Each row is a point. The points of each table are mixes of a few directions, plus a little noise. Count the directions of each table, and those that both share. Where both have some left over, give the other angles between the two spaces (their principal angles), to ten degrees, smallest first.
In the rows, zero is written as 128.

First (6 x 3):
[[ 93  88 114]
 [185 166 193]
 [ 83  86  97]
 [130 122 141]
 [188 190 160]
 [ 88 115  62]]
Second:
[[160 150 156]
 [155  79  86]
 [222 125 145]
 [ 27 133 112]
 [ 99  87  82]
 [ 92 171 162]
 [141 150 152]]
Directions: first 2, second 2, shared 1; angles 90

First:
[[149 127 116 109]
 [155 122 121 171]
 [127 130 125  93]
 [174 115 121 249]
 [101 135 134  76]
 [170 122 112 140]
 [ 15 145 172 117]
 [135 132 119  72]]
Second:
[[107 142 124  91]
 [170  80 196 134]
 [130 115 128 155]
 [141 131 134 116]
 [111 116 174  55]
 [ 68 131  81 159]
 [193 123 152 144]
 [107 183  35 171]]
Directions: first 2, second 3, shared 1; angles 40

First:
[[108 128  78 154 113 153]
 [140 129 156 114 136 114]
 [124 127 120 131 125 132]
 [101 127  61 164 107 160]
 [161 129 213  82 154  88]
 [ 86 126  21 185  94 179]
 [127 128 127 128 127 128]
 [175 130 249  64 166  71]]
Second (9 x 6):
[[142 119  99 154 153 166]
 [147 144  50 163 139 185]
 [120  78 195 140 147 130]
 [122 109 144 133 138 124]
 [ 96 175 142 105  28 114]
 [203 197  37  98 189 128]
 [ 90  88 110 148 142 110]
 [124 140 223  86  87  90]
 [108 103 153 128 130 107]]
Directions: first 1, second 4, shared 1

First (10 x 8):
[[112  38 180 201 150  92 167 114]
 [124 108 139 144 131 120 137 124]
 [136 169 105  96 119 144 109 135]
 [129 139 121 119 125 131 123 130]
 [135 175 103  92 118 144 107 135]
 [131 142 121 116 124 135 123 131]
 [140 195  90  75 111 154  98 139]
 [135 180  98  84 117 149 105 136]
 [129 128 130 129 129 128 128 129]
 [105   7 196 221 158  81 181 108]]
Second:
[[114 129  49  93 143  77 102  84]
 [147  84 156 126 120  83  98 125]
 [125 103 120  93 174 104 132 104]
 [120 110 192 186  70 170 114 157]
 [111 191  99 167 140 186 204 145]
 [123 136 132 103 130 152 113 128]
 [157 142 148 129 120 126 132 152]]
Directions: first 1, second 5, shared 1

First:
[[140 202 108  68 205 147 160 101 102]
 [ 40  55  91  34  69 124 137 114 134]
 [128 101 135 144 120 125 107 138 178]
 [100  30 145 171  54 112  86 157 202]
 [158 157 139 165 143 123 125 131 118]
 [195 194 175 201 178 177 155 150  70]
 [127 162 105 113 126  93 129 108  92]]
Second (7 x 9):
[[143 213 165 161  99  15 149 157 145]
 [ 68  89 116 107 179 198 129 115 152]
 [196  84 165 116 106 180 119 163 179]
 [115 169 104 135 128  73 125 107  92]
 [175 109 179  70  62 167 124 176 106]
 [106 145  54  97 163 115  89  64  68]
 [ 93  87 112 211 158 149 160 114 154]]
Directions: first 4, second 5, shared 2; angles 30, 90
